Each point is reached from the start by the listed moves, each made 0, 1 or 2 times, or once backwards (-1), plus a little noise. Is the number of moves made odd or even? Then give how often each move was made.
(in the rows, 128 means zero)

Moves:
(1): [128 128 172]
(2): [130 152 134]
(3): [ 99 133 145]
Start: [134 131 115]
Points:
[ 78 166 155] -> odd (0, 1, 2)
[105 159 138] -> even (0, 1, 1)
[105 135 177] -> even (1, 0, 1)
[103 113 215] -> even (2, -1, 1)

Moves:
(1): [149 124 126 128 131 122 133 128 120 120]
(2): [128 165 118 126 142 146 126 118 117 117]
(3): [129 121 146 115 135 142 136 143 120 126]
(4): [116 128 145 149 139 110 122 125 125 118]
(5): [126 109 105 137 161 121 133 119 133 123]
(6): [144 133 130 150 130 162 119 113 135 130]
(7): [117 114 124 143 118 126 146 144 120 107]
(8): [136 131 122 125 132 135 104 152 129 122]
Start: [131 124 118 108 118 138 137 126 124 131]
Points:
[177  67 129 143 217 200  79 146 151 131] -> odd (0, -1, 2, 1, 2, 2, -1, 2)
[152  93 141 150 220 200 144  65 137 140] -> odd (0, 0, 2, 1, 2, 2, -1, -1)
[191 183  44 179 174 224  88 116 115  64] -> even (1, 2, -1, 0, 1, 2, 1, 2)
[173 173 132 191  98 178 149  67 101  88] -> even (2, 1, -1, 1, -1, 2, 1, -1)
[126 145 123 125 133 107 101  91 138 141] -> odd (0, 0, -1, 1, 0, 0, -1, 0)
[172 150  44 162 142 228 112 103 138 104] -> even (0, 1, -1, -1, 1, 2, 1, 1)

Moves:
(1): [149 130 125 128 135 132 142 133 110 132 133 126 127 130 126]
(2): [123 145 142 139 131 138 131 130 119 137 126 124 114 134 130]
(3): [140 114 151 110 123 130 135 124 141 115 115 130 129 123 139]
(4): [124 112 129 157 105 126 141 143 121 129 114 110 122 115 119]
(5): [129 119 134 141 145 123 130 126 143 130 128 129 125 118 122]
(6): [120 113 126 128 127 152 119 126 129 127 130 139 126 125 138]
(7): [119 137 117 124 124 131 151 120 139 138 117 134 126 129 121]
(8): [109 125 146 108 127 136 121 163 138 131 146 125 145 134 119]
(9): [133 147 131 142 127 137 126 143 150 138 120 139 133 127 132]
(10): [124 121 137 125 128 124 126 121 128 160 127 127 137 128 139]
(11): [123 132 142 137 119 130 130 126 129 128 149 126 138 121 132]
(12): [128 126 131 131 136 120 132 139 126 120 119 133 128 128 147]
Start: [139 141 132 130 135 136 128 119 104 137 123 130 140 129 142]
Points:
[ 97 150 206 150 121 176 133 171 219 143 130 172 182 100 179] -> odd (-1, 0, 1, 0, 1, 1, 1, 1, 2, 0, 2, 1)
[135 216 119 123 127 134 125 118 195 131 137 165 173 129 115] -> even (-1, -1, 0, -1, 0, -1, 1, 0, 2, -1, 1, -1)
[ 76  87 246 132 123 202  80 113 115 159 191 120 151 112 164] -> even (-1, 2, 1, 0, 1, 2, -1, 1, -1, 1, 2, -1)
[146  99 139 169 172 163  97  93  90 156  85 154 101 119 199] -> odd (0, 1, 0, 0, 1, 2, -1, -1, 0, 1, -1, 1)
[190 182 152 167 218 211 114 180 102 121 103 189 100 144 204] -> odd (2, 2, 0, -1, 1, 2, -1, 0, 2, -1, -1, 2)
[ 93 151 206 198 100 209 105 197  59 224 180 123 167 131 200] -> even (1, 2, -1, 1, -1, 2, -1, 1, 1, 2, 2, 1)
[ 88 165 207  66 138 188 141 177 211 221 136 188 212 141 194] -> odd (0, 0, 1, -1, 0, 1, 2, 2, 2, 2, 1, 1)
[ 77  49 186 136  63 164 132 178  96  94 111 112 154 101 190] -> even (-1, 0, 1, 2, -1, 2, 0, 1, -1, 0, 1, 2)

Moves:
(1): [140 139 140 119 121 141 128 129 116 130 134 127 129 133 131 127 125 118
 137 140 137]
(2): [117 141 121 129 129 134 125 126 135 127 124 137 131 129 133 124 120 127
 134 139 130]
(3): [108 134 136 121 134 129 116 126 116 130 117 135 126 136 127 130 120 132
 121 135 121]
(4): [128 124 134 143 136 117 124 128 126 123 122 128 138 126 127 133 128 129
 132 131 124]
(5): [132 127 133 124 130 124 127 126 132 121 134 128 132 132 119 121 135 134
 131 126 132]
(6): [124 123 137 122 118 140 120 129 137 130 115 131 131 132 123 118 123 117
 122 128 121]
(7): [124 130 141 129 126 130 138 124 125 141 135 134 128 128 122 117 122 125
 126 131 124]
(8): [123 134 122 122 144 128 144 147 135 125 124 126 130 126 128 137 122 119
 116 145 118]
(9): [120 138 140 127 125 114 117 132 141 133 136 130 125 131 136 141 135 132
 120 130 115]
(10): [138 134 120 130 147 121 117 139 130 140 124 126 130 124 124 133 126 137
 135 127 118]
(11): [128 126 125 131 137 141 129 127 130 129 138 127 128 131 124 132 136 120
 134 133 129]
(12): [128 119 125 124 130 128 122 131 125 125 135 149 131 115 133 125 136 127
 128 125 123]
(13): [119 126 129 114 121 134 134 128 124 132 121 133 142 131 119 135 141 121
 126 131 134]
(14): [128 120 116 131 119 122 132 131 122 129 132 133 129 140 122 124 133 120
 131 127 126]
(15): [121 129 136 126 128 125 124 132 130 136 126 138 147 142 141 133 114 134
 115 127 127]
(16): [140 124 127 122 128 131 138 108 125 138 123 140 120 137 123 143 120 134
 127 134 118]
(17): [125 143 118 138 141 132 132 139 122 135 118 125 129 131 135 129 141 143
 118 144 115]
(18): [126 124 133 122 116 134 132 133 139 125 134 130 128 130 121 130 125 140
 133 127 130]
Start: [144 151 121 127 119 119 131 119 134 130 126 132 120 117 141 127 141 123
 135 110 118]
Points:
[145  90 141 121 131 133 135  88 137  93  93 189 136 118 107 146 157 188
 115 114  84] -> odd (-1, -1, 1, 2, 2, 1, -1, 0, -1, -1, 0, 2, 0, -1, 0, 2, 1, 2)
[ 99 191 137 180 196 103  80 178 205 180 146 205 165 117 151 129 154 199
 130 162  10] -> odd (-1, 2, 0, 2, 1, 1, 2, 0, 2, 2, 2, 2, -1, 0, 1, 0, 2, 2)
[ 86 229 169 120 105 139 117 123 110 172 149 201 196 163 198 160 183 137
 120 187 114] -> odd (2, 2, 0, 1, 0, -1, 1, -1, 2, -1, 1, 1, 2, 0, 2, 0, 2, 0)
[ 79 155 150  63  69 185 148 112 114 158 139 197 186 206 122 110 147  65
 117 151 137] -> even (1, 1, 1, -1, 1, 1, 1, 0, 0, -1, 2, 0, 2, 2, 2, 0, 0, 0)
[115 197 139  98 101 144  88 146 143 144 113 156 175 200 126 147 132 106
 163 169 115] -> even (2, 2, 1, 1, 1, 1, -1, 0, 1, 1, 1, -1, 1, 2, 1, 0, 0, 1)
[ 66 192 206  66 111 147 105 184 175 135  87 153 156 175 180 182 103 145
  38 176  55] -> even (1, -1, 2, 0, 0, 2, -1, 2, 2, -1, 0, 0, 0, -1, 2, 0, 1, 2)
[ 79 190 153  34  49 182 120 171 164 125 126 171 165 182  96  96 155  81
 142 171 130] -> odd (2, 2, 1, -1, 2, 2, 0, 1, 1, 0, 0, 0, 2, 2, 0, -1, 0, 2)
[105 129 188  89 161  51  88 131 178 146  73 199 152 151 117 190  96 144
  63 128   7] -> odd (-1, -1, 2, 2, 2, 2, 0, 2, 2, 1, -1, 1, 0, 0, 1, 2, -1, 0)
[113 187 116 101 136 101 159 149 130 111 137 187 177 153 183 123 115 104
 102 167 123] -> odd (1, 2, 0, 0, 2, -1, 0, 2, 0, -1, -1, 1, 0, 1, 2, 0, 0, -1)

Moves:
(1): [125 133 128 125 130 128 125 129 121 122 129 126 130 133 129 132 127 126
 122 127 124 127 133 137 133 132 118]
(2): [123 137 117 114 124 129 122 135 123 127 130 129 116 124 124 118 117 122
 133 143 133 129 115 134 135 129 130]
(3): [125 134 124 124 125 126 143 125 126 130 139 128 132 128 116 140 136 117
 131 126 116 130 133 140 117 121 127]
(4): [124 125 135 134 130 129 126 127 123 129 119 125 125 134 119 127 137 138
 126 133 140 128 126 132 120 128 125]
(5): [137 125 118 139 126 121 143 125 130 136 122 121 117 135 138 124 120 137
 139 129 152 121 138 138 124 122 133]
(6): [128 118 125 126 132 118 130 117 130 132 131 133 126 130 127 129 135 129
 117 127 130 137 135 136 127 135 119]
(7): [134 129 125 125 121 118 114 138 122 123 139 131 137 125 124 137 137 126
 121 128 123 141 121 131 124 120 118]
(8): [127 126 126 138 128 140 130 142 124 120 127 121 118 125 120 116 130 136
 135 123 130 131 112 133 141 127 132]
(9): [123 118 129 117 131 124 130 123 128 118 122 122 122 120 133 128 116 129
 120 140 123 122 125 127 132 125 144]
(10): [117 124 134 130 122 142 132 135 135 127 131 125 121 120 130 124 133 135
 137 132 137 126 126 136 124 124 130]
(11): [124 122 126 129 139 129 129 128 137 123 131 129 128 113 128 139 135 122
 127 122 128 132 124 127 114 140 110]
(12): [126 136 126 128 119 117 120 134 136 130 125 138 129 132 123 116 121 140
 120 126 132 119 127 129 131 123 128]
(13): [123 121 129 127 120 129 127 130 130 119 130 123 131 121 121 128 127 123
 126 140 117 131 129 126 121 140 123]
(14): [136 139 130 107 122 114 118 136 126 123 144 126 128 132 135 116 138 126
 147 126 115 125 151 123 129 125 116]
(15): [143 142 127 149 129 152 120 153 119 132 121 128 129 127 130 124 137 127
 120 121 131 131 134 135 129 124 132]
(16): [128 132 125 128 132 126 115 132 126 128 121 124 136 127 133 115 121 122
 133 120 113 126 130 120 124 124 130]
(17): [134 127 126 124 126 130 127 127 137 128 125 128 148 125 115 114 118 127
 124 127 125 132 123 127 118 126 119]
(18): [129 126 127 134 130 137 126 126 134 126 130 128 123 123 122 130 137 130
 132 128 133 124 132 124 128 123 125]
(19): [121 121 127 133 131 127 147 123 130 123 124 132 143 127 123 131 126 122
 131 137 131 138 135 127 119 133 125]
(20): [129 137 130 129 127 125 125 129 136 126 124 127 124 130 114 131 119 136
 132 128 129 134 128 121 135 136 129]
(21): [134 120 139 128 133 116 125 111 131 136 129 145 124 117 133 130 125 143
 134 126 134 117 128 131 127 125 131]
(22): [128 119 127 123 131 128 123 130 129 131 134 134 127 133 132 132 133 130
 129 131 124 126 125 132 131 130 123]
(23): [124 113 132 135 132 148 127 129 122 132 130 129 122 132 127 141 121 125
 114 121 128 140 120 120 121 132 133]
(24): [125 116 127 119 134 135 125 116 136 120 133 134 135 123 150 130 142 129
 139 124 124 113 130 134 119 129 137]
Start: [119 121 121 130 140 132 134 127 118 141 142 123 131 122 125 136 134 147
 131 109 130 129 137 140 132 126 140]
Points:
[124  68 149  51 149  92 153  85 150  93 195 164 243  64 131 155 235 130
 152 149  59 110 206 171   7 111  95] -> odd (-1, -1, 2, 2, -1, 0, 1, -1, 2, 0, 1, 0, 1, 2, 1, -1, 2, 0, 2, -1, 1, 1, -1, 2)
[116  36 143 181 120 208 188  99 208 145 133 165 130  94 124  96  80 236
 209 128 213  98 124 133  96 144 185] -> even (-1, 0, -1, -1, 2, -1, -1, 1, -1, 2, -1, 1, 2, 0, 0, -1, 2, 1, 2, 2, 2, 1, 2, 2)
[118   9 147 170 166 109 146  73 154 136 107 131 175  75  92 127 122 194
 141 130 161 146  87 126  56 152 104] -> odd (-1, -1, -1, 2, 1, 0, 1, 1, 0, 0, 1, -1, 2, -1, -1, 1, 2, 0, 1, 0, 2, 1, 0, 0)

Moves:
(1): [117 119 125 130 128 124 126 130 130 136 131 126 127 126 125 136 125 134
 124 125 127 119 132 135 132 124 128]
(2): [136 141 133 124 125 118 132 136 122 128 127 135 129 127 123 126 121 123
 122 129 122 128 134 123 133 126 124]
(3): [129 132 127 131 126 135 129 121 125 137 115 125 128 119 131 120 119 131
 130 134 136 122 125 129 126 143 131]
(4): [126 127 122 127 119 132 122 129 126 123 126 129 133 134 118 128 130 131
 127 129 127 130 124 135 132 124 127]
(5): [137 125 119 126 135 126 128 129 122 134 129 124 132 124 133 128 122 131
 123 123 138 132 114 121 129 121 131]
(6): [128 131 132 131 117 131 121 127 129 128 128 140 119 123 129 117 130 124
 127 131 130 133 127 125 135 126 138]
(7): [121 133 122 130 129 124 123 132 129 141 114 129 135 125 125 119 136 129
 132 129 124 131 127 121 123 128 132]
(8): [122 131 125 130 117 128 118 128 133 128 120 125 133 138 135 135 139 131
 135 121 123 135 126 122 129 136 119]
(9): [131 129 125 128 130 132 125 132 130 118 131 125 124 128 129 124 128 127
 133 124 132 124 121 129 128 133 123]
(10): [127 137 132 119 127 125 113 130 128 116 128 127 121 126 124 127 123 126
 124 127 124 117 121 138 133 120 120]
(11): [125 134 118 130 132 129 126 122 125 119 131 136 127 128 133 124 124 126
 130 137 122 130 131 124 135 126 130]
(12): [132 121 118 123 128 129 133 130 128 127 129 121 132 122 132 134 125 140
 133 131 124 127 120 121 130 129 126]
(13): [130 130 139 128 130 122 123 134 110 133 120 124 134 130 131 127 120 132
 133 139 128 135 128 134 132 129 113]
(14): [133 133 132 130 120 123 126 131 130 126 132 128 128 130 125 135 132 126
 123 131 122 126 133 126 133 132 134]
(15): [125 129 127 127 138 133 123 130 133 120 123 131 123 128 127 115 123 123
 125 125 125 124 124 120 123 130 124]
(16): [134 134 126 133 129 124 136 132 127 137 130 123 121 126 136 129 117 120
 129 130 127 132 132 138 135 121 134]
(17): [128 130 135 126 116 136 128 123 128 115 125 129 138 126 129 127 133 136
 133 134 136 129 131 137 140 129 126]
(18): [125 132 127 128 131 140 130 130 132 119 129 131 125 134 135 138 123 131
 138 132 132 125 126 127 134 125 126]
(19): [123 135 136 131 131 126 129 133 109 130 133 132 132 130 128 124 125 118
 117 129 115 126 126 125 126 124 107]
(20): [128 123 122 122 124 123 133 129 128 135 132 120 131 130 130 129 130 125
 128 126 131 134 129 128 130 128 129]
(21): [131 126 126 130 126 133 123 129 125 122 135 133 127 125 138 131 125 124
 128 131 129 127 138 131 130 133 134]
(22): [123 121 137 130 120 127 111 124 121 126 132 117 127 127 136 133 119 128
 123 108 135 136 115 115 119 129 135]
(23): [137 122 128 129 130 123 124 129 123 130 128 131 127 125 135 134 123 118
 132 127 126 127 126 120 131 130 131]
(24): [131 130 129 134 118 134 133 129 114 128 127 119 128 142 133 125 131 130
 128 134 119 127 134 124 124 124 124]
Start: [126 125 127 126 127 122 117 115 121 140 128 135 123 138 126 134 144 122
 136 118 122 132 123 136 121 130 118]
Points:
[182 187 182 116 113 100  79 158  19 151  90 126 117 171 157 136 101  93
 141 127 108 128  75  88 133 117  35] -> odd (-1, 2, 1, -1, 2, 1, 0, 1, 1, 2, -1, -1, 2, 0, -1, -1, -1, 2, 1, 0, -1, 0, 2, 2)
[158 113 176 155  67 171  66 116   7 106 111  81 180 158 188 182 101 138
 155 122 138 149  72 105 134 185  60] -> even (-1, -1, 2, 2, 1, -1, -1, 1, 1, -1, -1, 1, 2, 2, 0, 0, 2, 1, 2, -1, 1, 2, 2, 1)
[144 167 117 132 163 139  62 134  69 109 120 166 104  92 189  86  65  75
 148 139 121 149  43  85 173  93 118] -> odd (-1, -1, 0, 0, 2, 2, 2, -1, 1, 1, 2, 1, 1, 1, 2, 2, 1, 2, 2, 0, 0, 1, 2, -1)

Moves:
(1): [126 133 129 125 127 128 130 132 124 126 136 131 131 128 132 132 124 131
 127 142 122 123 126 131]
(2): [140 137 124 135 113 128 133 120 141 125 128 126 124 124 124 134 140 136
 138 132 123 134 128 127]
(3): [131 126 144 131 130 131 127 120 124 121 120 123 132 147 146 130 131 137
 116 134 135 131 134 128]
(4): [134 123 129 140 128 125 132 118 112 121 125 134 126 121 125 127 121 127
 128 133 125 129 127 124]
(5): [123 125 132 118 125 138 125 120 129 114 130 126 123 138 123 138 123 121
 135 117 123 136 124 125]
(6): [120 126 127 130 125 127 136 125 121 132 131 136 130 131 131 131 129 139
 134 123 126 127 122 128]
(7): [134 124 133 127 127 116 138 124 131 132 128 128 133 131 131 133 128 122
 127 131 124 133 127 129]
(8): [125 116 125 131 129 114 123 135 123 131 132 128 131 131 122 135 128 131
 134 132 134 128 126 121]
(9): [128 121 125 129 135 133 127 116 132 129 142 130 123 129 129 131 126 128
 119 131 129 137 124 132]
(10): [128 124 124 121 125 129 132 123 128 130 127 128 128 129 127 122 125 131
 126 129 127 132 138 127]
(11): [117 130 130 129 128 128 129 119 134 123 130 126 125 127 121 122 125 124
 131 135 122 120 130 127]
(12): [125 133 134 129 126 128 118 124 131 133 130 136 132 128 127 136 124 133
 128 125 133 128 137 134]
(13): [114 125 128 129 133 135 127 122 135 120 127 130 147 118 134 125 128 131
 139 132 123 134 134 126]
(14): [125 129 128 131 126 123 127 125 123 121 128 136 130 129 125 117 132 127
 128 129 131 135 132 134]
(15): [128 134 125 130 131 124 122 123 137 131 128 131 128 131 139 130 125 131
 122 130 136 125 118 126]
(16): [123 128 129 125 132 121 128 133 123 120 128 130 123 126 127 137 129 136
 118 129 122 127 134 124]
(17): [121 122 126 132 122 131 127 124 121 127 132 130 127 124 136 129 133 118
 132 129 133 125 126 122]
(18): [125 133 130 120 137 124 130 114 123 130 136 123 126 125 129 122 134 130
 131 130 130 129 124 125]
(19): [133 122 121 124 123 123 126 120 128 119 128 124 126 123 128 127 133 128
 130 121 128 117 130 135]
(20): [136 130 125 125 131 127 132 129 129 129 124 137 126 127 124 132 138 131
 130 134 129 117 126 125]
(21): [124 128 125 145 126 123 137 129 126 129 132 129 132 132 119 130 121 121
 109 119 138 121 130 130]
(22): [127 131 124 120 131 126 133 133 130 124 123 126 126 123 129 131 127 130
 131 131 138 132 132 130]
(23): [132 131 133 132 129 130 134 130 135 126 139 133 129 127 128 126 126 130
 127 123 125 125 135 125]
(24): [126 141 121 135 132 128 128 129 127 128 130 124 126 130 127 130 125 134
 136 127 124 133 130 128]
Start: [130 141 125 125 131 133 138 124 125 134 136 128 125 136 129 125 132 128
 120 125 131 137 130 124]
Points:
[103 129 119 146 172  90 191  68  99 131 217 162 175  92 125 157  99 201
 139 166 130 147 170 127] -> odd (2, 0, 0, 2, -1, 2, 1, 2, 2, 1, 0, 2, 2, -1, -1, 0, -1, 2, 1, 0, 1, 2, 2, 1)
[149 168 130 147 157  80 162  82  81 119 159 158 110 153 193 134 173 172
 110 170 195  92 109 107] -> even (1, 0, 2, 1, -1, 1, 0, 1, 0, -1, 0, 0, -1, 1, 2, 0, 2, 2, 1, 2, 0, 2, 2, 1)
[107 137 148 103 153 128 136   7 123  47 189 173 147  94 185 113 125 164
 100 187 106 156 202 142] -> even (2, 0, 1, 2, 0, -1, 1, -1, 2, 2, 1, 2, 2, 2, 1, 2, 1, 1, 2, 0, -1, 1, 2, 0)
[ 91 111 138 124 137 178 136  63  98  98 178 152 156 184 174 190 107 151
  85  99 177 116 133 149] -> odd (2, -1, 2, 0, 2, 2, -1, 0, 2, 0, -1, 2, 1, -1, 0, -1, 1, 0, 2, 1, 2, 1, 0, 0)
